Rows are points. To make a cloud, some directions were put in groups of two or more. Within a group, all points are equally far from the middle, so they leave a hole (a ring in 2 directions, a hollow ball in 3). The other directions are filled evenly. Then the cloud was stretched, turned, moved and blurred a little. Count the holes, and give their numbers of directions, smallest first.

Cloud (14 x 2):
[[  9 -48]
 [ -2 -50]
 [  1  34]
 [-48  -8]
 [  6 -50]
 [-41 -28]
 [-14 -47]
 [ 34   8]
 [-17  34]
 [-48  -7]
 [ 32  14]
 [ 20  26]
 [ 12 -48]
 [ 16  29]]
Holes: 1 (2)

Cloud (22 x 3):
[[ 51 -27  30]
 [  5  43  -5]
 [ -5 -48  21]
 [-37  11   8]
 [ 39 -19 -10]
 [ 44   6 -11]
 [ -1 -53  40]
 [-41  16 -12]
 [ 43  -1 -17]
 [ 12  29  45]
 [-44  -4 -22]
 [  6 -54  37]
 [ 40  -8 -23]
 [-16  51 -32]
 [-30 -13  51]
 [ 28 -50  33]
 [-39  31 -24]
 [-32  17  17]
 [ -3 -29 -49]
 [-12  20  51]
 [ -5 -39 -15]
 [ 40  19  32]]
Holes: 1 (2)

Cloud (31 x 4):
[[-16 -25  25 -29]
 [ 53   6 -18  14]
 [  7  34  47 -10]
 [ 20  16  19  -4]
 [ 59   9  10  29]
 [ 33 -13  14 -30]
 [ 33 -29  19 -22]
 [  2 -36  34  -2]
 [ -1   7  29 -24]
 [  6 -13  38 -32]
 [-11 -14  30 -15]
 [  2  32  32  12]
 [ 47  40  23  33]
 [ 35 -14  20  19]
 [ 33  26 -23  27]
 [ 30  -1  -5  45]
 [  5  30  34 -19]
 [  5  31 -24  18]
 [ 54  32  25  27]
 [  6  -3  24  17]
 [ 41   3 -11  -6]
 [ 44  -5  24 -23]
 [ -3  12  -5  46]
 [-21  27  22  27]
 [ 44  35 -14  27]
 [ -3  21   5 -13]
 [ 17 -33  15 -18]
 [ -6  22 -13  43]
 [ 60 -29  15  19]
 [  5  20  51  33]
 [  2 -37  37 -22]]
Holes: 0

Cloud (86 x 8):
[[-17 -31   2  13 -52  32 -11  31]
 [-40  -1  37  -5 -36 -38   0  23]
 [-37  17   6  41 -31  -1  20 -18]
 [-33   6 -13  22  37 -25   3  52]
 [  6  32  32   3 -29  45 -26 -37]
 [ 41   0   3   1 -48 -38  14  29]
 [  9  27 -18   1  28  -2  25  -5]
 [ 22 -18 -38  44 -14  -6  -1 -14]
 [-50 -32   6  -9  13 -36 -13  12]
 [ 16 -13 -33  24   6  16 -44  34]
 [ 20  22  20 -18  38  -8 -25 -16]
 [ 31  23  -8  50  -3   4 -33  21]
 [-12 -16  50 -14 -14  16  25  14]
 [ 46   6  22  21  11  29 -30 -16]
 [ 32  -7 -15 -12 -52 -29 -23  31]
 [ 19 -10  48  45 -26 -27   6  -1]
 [-24 -38   0  44 -23  16  16   8]
 [ 28   6  -5 -35 -22 -40  -9 -20]
 [-46  -2 -23  12  32 -10 -42 -17]
 [ 13  22 -30  36 -31 -21  -8 -45]
 [ -1  27  28  40 -21 -26  20  -5]
 [-38  16  -1  29 -37   0 -49  15]
 [ -1 -45  15 -11 -24 -19 -55  45]
 [ -5  26 -31  -9  -2 -10 -59   1]
 [ -7 -16 -29 -32  17  18   1  31]
 [-10  32  17  19 -33  -5 -55 -32]
 [-14  26  33  -8  36   3   1 -27]
 [-32  38  15 -19 -11  31 -34  -4]
 [ 31 -14  24 -41  10 -28 -27  30]
 [ 45  -8   4  -5  12  33   8 -16]
 [ 29 -20  46  32  19 -28 -33  11]
 [-15  -6  45  45  16 -21 -33   7]
 [ 20   2  24 -10   6 -48   2 -44]
 [ 12  27  12   3 -12 -25 -60 -40]
 [  3 -34 -31  -2   7 -33 -47   8]
 [ 41 -20  27  15 -15  16  28  -2]
 [-21 -13 -29 -22  13   6 -44  40]
 [-24  30 -11  16  20  44 -33 -15]
 [ 42  -3  12  20   0 -50  25  33]
 [-28 -27 -14  13 -19  43 -45   4]
 [-53   5   9 -23 -36  -9  -3  40]
 [ -7 -24  42   5 -21  29 -51  15]
 [-23  39 -15  -4 -27  31  13  11]
 [-48   9   0  25 -27 -37 -24  -6]
 [-43 -26  20  -8  15  10  25 -12]
 [-26 -21  48 -27  15 -13  -3  36]
 [-25  -7 -43 -29 -25  14 -46 -18]
 [ 36 -25  -2  -8  36   3 -20  32]
 [ -2 -27  46   9 -11 -40 -49   7]
 [-26 -34  -7  21  17  42  -3  14]
 [ 19 -44  40  41 -19 -34   5  28]
 [ -5 -55 -14  27   6 -32 -10  -2]
 [ -9 -16 -47   8 -48  -3 -32 -29]
 [ 24  13  38  -9  21 -21  21  11]
 [  9  24 -36 -23 -33  25 -26  -3]
 [-42  -9   0  50 -36 -16  -7  12]
 [-23 -51  12  19 -15 -38 -30  -8]
 [-41 -12 -17 -11 -24   5 -53  29]
 [  7 -42  -7 -20  -4 -44  11  -7]
 [ 18 -51  20  39 -10  20   2   7]
 [ -7  18 -29  -3 -19 -33  30  38]
 [-45  -6   6  11  38  15 -20  32]
 [-39  12  -4  36 -24 -47 -12  36]
 [ 36  -5 -16  -2 -24  34 -15  55]
 [ -9   4 -33   1 -45  28   4  38]
 [  6  43  21  -7   4   4  26  30]
 [-23  41   9   1  -8  41   2  16]
 [ 23   7 -26  11  32  -5 -45  -3]
 [-30  24 -13  17 -18  45 -37   9]
 [  8  43 -16 -17 -36  10 -36  -7]
 [-49 -15 -20 -25   1  -7 -48   6]
 [-34  41  -1 -18 -15   1  19 -15]
 [  5 -11  52 -35 -15   3  11  21]
 [  9  37   9  19 -28 -37  23  10]
 [-39  20   0   8  26 -37  11  50]
 [-22  24 -16  24   2 -42  15   4]
 [ -7 -13 -32  48  -9  -8 -34  44]
 [-14  35  30 -26  -4 -36 -17   4]
 [-35 -20  36   8 -15 -36 -50  36]
 [ 17 -26  48  28 -49  20 -12  39]
 [-38  -3  15  28 -22  25 -56 -24]
 [-27 -26  19   0 -23  51 -44 -29]
 [ 23 -30  30   6 -49  26 -27  -2]
 [  5 -26  47  32 -36 -15  22   1]
 [-43 -21  21  16  16  -8 -54 -13]
 [ 11 -11  43   1 -59  -2   4 -21]]
Holes: 2 (3, 4)

Cloud (101 x 9):
[[-27 -22  -8  -9 -14  13 -15 -11 -18]
 [-31 -13  28 -15 -18  -1  37 -17 -38]
 [-27  18  16  38   3 -26   9   4  -9]
 [ 12  31 -20  -1  -5 -10  31 -18 -28]
 [  3 -26 -10   7 -43  25  -7  -3  -2]
 [-33  -1   1 -20   6  -6  21 -19 -34]
 [ 11 -23  35 -21 -35  14  14 -10  -3]
 [ 30 -19  18 -19 -43  -2   3  26  15]
 [  5  -5  22  57 -31  -7  25  27 -14]
 [-36 -24  46  -8 -45   5   1   6 -35]
 [-11 -11  35 -18 -17 -29  45 -32 -14]
 [ -5 -21  -8  11 -51   1  31  -7  -1]
 [-10  18  45  -8 -28 -21  11 -12  33]
 [-26 -14  15 -11 -23  -5  44 -23 -41]
 [-34  14  44   7   2  -3  19   3 -31]
 [ 28  -5 -14  30 -19 -17 -18   4   7]
 [  5  10  35  34 -49   0 -26  18 -24]
 [ -3 -28 -13  -7  -3  -6   4  10 -42]
 [-31   5 -13   7   5  -9 -15  -7 -10]
 [ 13  33  10  30   5  -2  -3 -26 -19]
 [ 20 -25   9   2 -12 -32 -16 -40  28]
 [-15 -21   8 -30 -13  25  16 -10  -9]
 [ 22  28 -10 -23 -31 -23  -9  -9 -10]
 [ 14 -10  40  24 -52 -24  23 -15 -24]
 [  0  11  -8  21 -51  -6  42 -35 -28]
 [ -1 -34  -7  29 -16 -11  25  13  28]
 [-27  -6  -6 -16  -8  16   1 -31  -3]
 [ -8  -1  36 -18 -16 -23 -27   9  14]
 [ 26  36  10 -32  10 -30   0  -5  10]
 [-36  26   0  12 -45   2  19  -6   2]
 [ 18  11  17 -16 -30  21   5 -13 -37]
 [ 25  -1  18  22 -28  24   2 -15  22]
 [-26 -22 -10 -13   0 -21  17  15 -10]
 [-41  -4   7  10 -55 -14   0 -43 -17]
 [ -3  29   3 -28  -5   9 -18   8 -19]
 [ -3  22  20  15 -36   8 -19  -4  36]
 [-20  19 -19  10  -7  -5 -24  10 -11]
 [ 28 -16  37 -12 -31 -21  20 -39  32]
 [ 26  28  11  15  23   0  -1  -2  19]
 [-11  37  40  20  -7  -2  22 -11 -19]
 [ 13  40   9 -25 -20  -8  40  -8  15]
 [-12   2  15   3  30  -8   6 -22  31]
 [ 10  -7  -4  18 -49  10  15 -31   7]
 [-23 -10  36   2 -16 -36 -17  23 -18]
 [  5 -23  14 -24  -7  29  27   9  -5]
 [-12 -30  36 -19  -6   1 -30  19  -6]
 [ -2 -25  -6  35 -55 -27  17 -12  -7]
 [-17  -7  -4  13 -18 -23 -23  23  43]
 [ -5 -33  45  -1 -21  19   0  -1  19]
 [-22  -3  -1  11 -30 -52   2 -39  14]
 [ -8 -27   6  36 -50   3  21  -9   1]
 [ 18  20  34  -9 -31  22  16  10   5]
 [ -1  28  28 -11  27 -21   8  -8  11]
 [ 16  22 -20   7 -10  18 -26   3  17]
 [-11  30  35  37 -29   5  17  -5  -8]
 [ 14  16   5  27 -45 -10 -13   8  35]
 [-17   7  26  14  24   6 -14  26   7]
 [-14   9  28  -7   1 -14 -25  30 -25]
 [-10  27  22  -6 -54  -7  19  16 -15]
 [ 27  14   8 -15 -40 -29  14   4  -4]
 [-11  40  -1  42 -28 -15  33 -29 -18]
 [-13 -16  25 -20  -8 -22  42 -12 -11]
 [-30 -11   4 -16 -14 -35  29   1 -17]
 [ 24 -11 -20  21 -23 -18  23   5  36]
 [  7   5 -15  18 -60   2 -14   6 -19]
 [-13 -20 -10  -5  -9  22  18 -16 -21]
 [ -4  21  17  24  17  11   5  26  29]
 [  5 -30  30   6 -25 -33 -15 -22   9]
 [-16 -23 -15   1  -5 -11  35  -4  -9]
 [ 17  26  39   5 -37  -4  22  -5   9]
 [-30  13   5  45  -5 -28   3  16 -11]
 [  4  25 -14   7 -33   0  38   2   2]
 [-28   4  37 -16 -46 -30  -3  -3 -21]
 [-42   1  38  -6  -2   4  19   6 -45]
 [ -9  -8  -1 -10 -27   0  45 -40 -24]
 [ -9 -22  21  24   4   2   0 -34 -26]
 [-24 -13   5 -30 -38   9   6 -22   9]
 [-26  17  -2   6 -48 -38  -5 -37   9]
 [  5 -21 -20   5 -36 -32  -3 -23 -31]
 [  4 -35  33   7 -27 -25 -18 -10   1]
 [ 22 -19  22  17   0 -10 -13 -20 -29]
 [ 13 -15  33   7   5  11  18  -9 -33]
 [-10   1  12 -48  23  -1  20 -29   1]
 [  5 -18  18 -10   8  -5  20  -9 -49]
 [-11 -32  -9 -21 -28 -23  -8   7  -5]
 [-17  21  -7  -7 -42 -21   4 -17  42]
 [ 24 -16  -3  39   1 -16   0  15   1]
 [-30 -19  -2  -1 -29   1  35 -11   3]
 [ -4  29  -7  -7 -24  26  -7   3 -31]
 [  7 -31  30  -7  -9  18 -12  11 -41]
 [ -6  10  -8  22 -41  30  18   5 -36]
 [ 29  18  31   4 -42 -24  -9 -12  -7]
 [ -5  19  29  -4  27 -10   0  13  11]
 [ 34  28  20 -28   2  17   6 -23  -9]
 [-16  20  -5   0 -17  -7 -17  33 -51]
 [ -1  -3 -20  29 -22  -9  35   7 -34]
 [-12 -16  35 -32  -9   1 -25   1  -2]
 [-32  22 -17  15  -9 -20   6  18 -33]
 [ -1  22   4  49 -39 -20  24   1   0]
 [  6  17   4  44 -18   2  24  16  16]
 [ 14   8  16  -9 -13  32  13  15 -32]]
Holes: 3 (2, 2, 3)

Cloud (104 x 9):
[[  1  -1  22  17  -5 -32  18  14  23]
 [-16 -34   6  22 -29  11   1  -3 -23]
 [  1  -4 -60  21   3  -3 -15 -25 -13]
 [-46  27 -21  15 -27 -23  -8  -9  -6]
 [ 27  -1 -15  26 -32  10  -1   9  -7]
 [ 23 -13 -10  -3  26   8  -5 -50   8]
 [-26 -27 -17  38  -5 -20  16   6  15]
 [-23 -25 -36  14   0  11  15 -22  28]
 [ -2  33 -26  -7  26 -23 -16  12   1]
 [-18  -5 -24  52 -20 -25   7   5  -9]
 [ 12 -29 -11  39  18 -21   3 -12  22]
 [-18   7 -22  19 -23 -31   2  -2 -46]
 [-16 -14  14 -14  48  -6  -1 -13  15]
 [-28 -18 -24  27  -6 -42  22   0  -6]
 [-27   2  -2  -7 -29 -39  -5 -29 -17]
 [-21 -31   1  17  13 -12   7  28  18]
 [ 16  -1   1  14   0  15  33 -16  18]
 [-10 -27  -2 -18   4  15  12   8  33]
 [ 26   2  -5 -11 -19 -18  24  -2  23]
 [ 14   7 -42   2  16 -43   1 -20 -11]
 [  3 -35   0  37   9   3 -29  -5 -11]
 [  1 -39 -18 -34  -7  -4  12 -24  14]
 [  1  36  -1  -1  30  12  -3  -8  22]
 [ -8 -16 -39   3   0 -32 -26 -20 -23]
 [ -5  23 -15   4  33   8  -6 -22  39]
 [ -7 -12  23  25  -6   6 -37 -12  -7]
 [-37  -7 -38  20  -7 -27   1  16   9]
 [ 23 -30   3  23  -6   3  -4 -19 -38]
 [  4 -20   6  -1 -22 -40  31 -23  -8]
 [ -7  28 -23  -7 -17 -21  19  15 -19]
 [  3 -12 -24  24  43  11  -2 -30 -18]
 [-17 -24  10 -39   5 -19 -12   2 -18]
 [ 29 -24 -29 -19   6 -10 -28  -2  -5]
 [ -4  -9  18  22 -31   7  20 -14 -20]
 [ 30 -35  -9  11  -8 -24  -8  -4  21]
 [-13 -19  21 -36 -14   2   2  -7  19]
 [ 13   4 -39   5  -4 -31   5 -21  35]
 [-42  25  -7  10   0  27  -2   0  14]
 [-18  -7  -9  -2 -33 -20 -28  22  -7]
 [-38 -33   8  -2   6 -21 -17  -5 -12]
 [ 31 -27  -8  12   7 -27  33  -9  -5]
 [  2 -37  14  -1   7  -7 -20 -38 -10]
 [-15  19  29  16  -6   8  -1 -30 -12]
 [-47 -12  -8  -4  25 -10  22   0  17]
 [-21  -5  30  -1 -35 -11   6   3   4]
 [  6   5 -19 -14 -41  -5  -5   4  20]
 [ -3 -40   5 -18  28   2  20 -18 -21]
 [ 14  13   2  31 -27   6  12  16 -13]
 [ 18  14 -27   0 -27 -21 -17 -17  24]
 [-16  -6 -12  -7  21  21 -24   3  36]
 [-25   2 -46  -8 -10  -1  25   9  -7]
 [ -8 -10  13  25  16 -49  21   0  -6]
 [  6   7  11 -32   5 -14  -3  23 -18]
 [-18   5 -31 -19  37 -23  10   4 -17]
 [  9  -5 -22  27 -36 -17   1 -11  23]
 [  3 -12 -23  27 -42 -21   6 -20  -8]
 [-16   4  19  17   3  18 -15  31 -22]
 [  4  -2   1  29  33  26  -4  13  -1]
 [-10 -29 -33  22 -10  13  10  19  13]
 [ -8 -18 -21 -27 -21  28 -23 -12 -10]
 [-10  -3  27   2  12  19   1  22  13]
 [-29   9 -19  46   7 -22  -9 -26 -20]
 [ -1 -21  14 -29  19   2 -35  -1 -11]
 [ 23  -8 -24 -23 -21   6  12 -32  14]
 [  4  -8 -34   6   7 -15  -1 -58  -3]
 [-15  13  -5  -3  -3 -32 -35 -37   2]
 [ 22 -34   6  17  32 -28  -3   2 -14]
 [ -1 -18  -2   2  48  -6  27 -24  13]
 [-33 -24  -9 -17  17  19  26 -13   5]
 [  8 -24 -25  29  24  25   1  -6  18]
 [ -2  33  13 -21   7 -24 -10 -13  27]
 [  7  -7   0  45 -14 -18   2 -21 -34]
 [ 13   5  24   3  -1  17 -36 -22  -7]
 [-27 -29   3  23  18 -34   1 -22   4]
 [  1 -19 -18 -14  40  17  -1  10  18]
 [ -2 -32  17  -7  27   6 -11 -30  18]
 [  0 -37  -6 -20   2  33   6   3   0]
 [ -1   0   4  -4   4 -24 -48   4   5]
 [-11  -5   8  49  -4 -13   6  11 -35]
 [-12   6 -28 -30  -2 -14  26 -31  27]
 [ 23 -21   0   0 -13  23 -31 -26 -13]
 [  1 -15 -48  19  17  16  15   1 -25]
 [  7 -36 -25  28   3  17   3 -27 -22]
 [-23   1  -2  10 -13   5  46   0  -6]
 [  4  39   6 -15  19 -18  11 -13  21]
 [-16   3 -11  34 -27  20 -25 -17 -23]
 [ 12 -10 -14 -23  -4  21 -35 -24 -25]
 [-18   2  17   4  -2  28 -31 -13  11]
 [-15  10 -49  46   7  -3   9 -14  11]
 [-24  30  21 -21 -18 -23  -5 -18  -4]
 [-17  36   4 -15   0   9  12 -33 -15]
 [-21 -22  -5 -20 -17  -8  38 -15 -13]
 [ 22  29 -11  15  13  19   9 -17  -7]
 [ 37 -18 -20   5   0  22 -25 -12   7]
 [-33  32  -7  17  19  16  -4  -5 -26]
 [  3  22 -36  27   7  22 -18  -9 -31]
 [  4  -6  12  53  10 -15   9   3  -3]
 [-38  -3  -9   9 -29  12  21 -17  13]
 [  4  17 -49  23  21 -24  -3   9  -8]
 [ -7  -4  -3 -25  31 -37   8 -26  30]
 [  1 -12 -24   2  12 -53  30 -18   2]
 [-13  -5 -13 -15  27 -31  41  -1   7]
 [ -7 -36   6  -5   2  24  13 -27 -21]
 [ -9  -8   4   2 -17 -15 -37 -14  28]]
Holes: 1 (9)

Cloud (90 x 9):
[[-20  30  -5  -6  20  11 -13 -10  23]
 [-29  -8   6 -23   8  34   8  11   5]
 [-11  14  -7 -42  -1  -4   5 -27 -13]
 [  9 -22   2  -9  31   3   4  -9  27]
 [  5  32  15  -6  17  15 -13 -20  17]
 [ 24 -18   6 -14   8   2   8  14 -20]
 [  1   3  -2 -17  17  25  25   9  -1]
 [ 14  41  14  -4  -2 -13   2  20   3]
 [  0  12   8 -18 -16  10 -15  10   8]
 [ -9  22 -24  -3  13  18  -9 -10 -28]
 [-31  -3 -12 -16 -12  -1   9  12 -29]
 [-32 -15   3  -6  15 -13   8  16 -20]
 [-19  16  -7   4  27   4 -11  14  14]
 [-24  21   3   7   2  17   1  -6 -12]
 [ 13  -7  14  -4  -4   8  -2  15 -32]
 [ 10  14  18  13 -13  23 -11  11 -35]
 [  1  12  -4   4  -2  12 -16  -9  21]
 [ -5   6  -1  10 -28  11 -10  18 -30]
 [ 39  23  -3 -14  32   9   2  -4   9]
 [  2  23   0 -21  21  11   8  29  -4]
 [  7  15  -5  -4   0   1 -25 -26  10]
 [-22   5   2  -5 -23   4  18 -10  21]
 [ -2 -14 -21   0  27  -1  -6  -3 -32]
 [-10   3   3  -2  25  17 -13  22 -21]
 [  7 -18  13   0  24 -12   1  22  -7]
 [-38  39  -4 -22 -19  -4  17   6 -21]
 [ 13  29  -5 -21  35   6  -4   4  13]
 [  8  22  11   7   1  34 -28 -15   4]
 [-38   0   2  11 -12   2   4 -13   8]
 [-22   5  -7  35  -4  24 -12  -2 -33]
 [-31  28 -15 -12   1 -12   4 -21   8]
 [  1  -4   3 -35   4 -17  11   3 -13]
 [-39  -8  20  -8  12  39  -4   5   1]
 [-24  24 -11 -31 -15  23   0  -4 -19]
 [ 10  24  -6 -19  -6   2  -4  -2 -45]
 [-16  -1 -12   5  23  25  -9   9 -10]
 [ 16   6   5  19   4 -20 -17   1 -12]
 [-19  25   3 -25  -6   1   1 -28  18]
 [  2  21  29  -5  -3  -2  12   4 -27]
 [ -2  18  -3 -38  26   4  26 -13  16]
 [ -2   0  -1  -7  22 -15  22  27  -8]
 [ -8   8 -15   0  -8   4   4 -19  12]
 [-11   0  -2   2 -11   1  26 -18  -6]
 [ -8 -13   3   7  35  -1   0  13 -19]
 [-23  -4  -7 -26   4 -23  -5  10  -9]
 [  9  13  11 -28  47 -14  -7  -4  30]
 [  1  19  18 -27   9 -20  -8   4 -18]
 [  9   9  -3   8  26  23   3  -2 -32]
 [  3   4   6 -20  14  -7 -30   5 -11]
 [  1   4  14  -1   1  24 -37  20 -15]
 [  4  27   0  -5 -16  -4   4   9   7]
 [  2  15  20  11  -3   9 -13  -4   3]
 [-16  -6   8 -13  31   5 -18  13  20]
 [ -2  31  -6 -10  -1  -8 -28  16  13]
 [ -8  -4 -16   3  -1  24   8   2  24]
 [ -6  -7 -21 -16   8  -8 -15  14  -8]
 [ 11 -18  -2  -6  -4   6  14  28 -21]
 [ -8  23   7 -28  40  23 -21  -2   8]
 [-14  -6 -23   2   2  29   2  13  16]
 [ -7  11  10 -16   6  18 -48  11  -2]
 [  7  11   5 -35  40  -2 -22  -1   9]
 [ 15  12  -9 -43  18 -23  12  -6  34]
 [-35  13  13 -28  28  21 -22   2  10]
 [ 24  18   4 -24  20  -2 -32   8   4]
 [ 13   7  16  -8  32 -13  -3  -5  34]
 [  2 -11   3  21  15  22 -30  19  15]
 [-60  -1  -2  10 -15  17   4   5 -16]
 [-12   1  -5  -6 -31  27  11  12 -36]
 [ 22  -7   4  18   5   8  -9  31 -12]
 [-36  12   1 -30   6  25 -12   5  -2]
 [  2  -1 -13  -7  20  34 -16  13   5]
 [-18  22  -5  -9  32  10 -12   7  17]
 [  5  14 -14 -16  -1  19  -7  23 -39]
 [  5  -7  -5  -9  25  21  -4  -4 -25]
 [  6  -9  -4 -12 -11   8 -11   5 -29]
 [-27   2  17  15  29  23  -5  -2   0]
 [-14 -17  33   1   2   3 -16 -23  11]
 [-11 -21  11   5  -9  10 -20 -21 -10]
 [-18  13   9 -17   8  18 -40   2 -16]
 [ -1  11  16  -9   0  -2 -28 -14  19]
 [-11  42  12 -14   8  23   8  -7   3]
 [ -3  35 -24 -16   4  10  17  -8  -6]
 [-13   2 -14  -5   0  17  22  16  21]
 [-30 -17 -16   6  23 -15   9   8   0]
 [-17 -18  21 -22 -22  20  12  10   6]
 [ -5  25   7  25   0  11 -29  10   2]
 [ -4  -8   5  12  -7  20   3  -5 -43]
 [-13  -4 -12 -10  -3 -10 -11 -12 -39]
 [ 18  26 -23  -9 -14 -14  -6  23 -16]
 [ 20  10  19 -33   7   2  -4  10  -2]]
Holes: 1 (3)
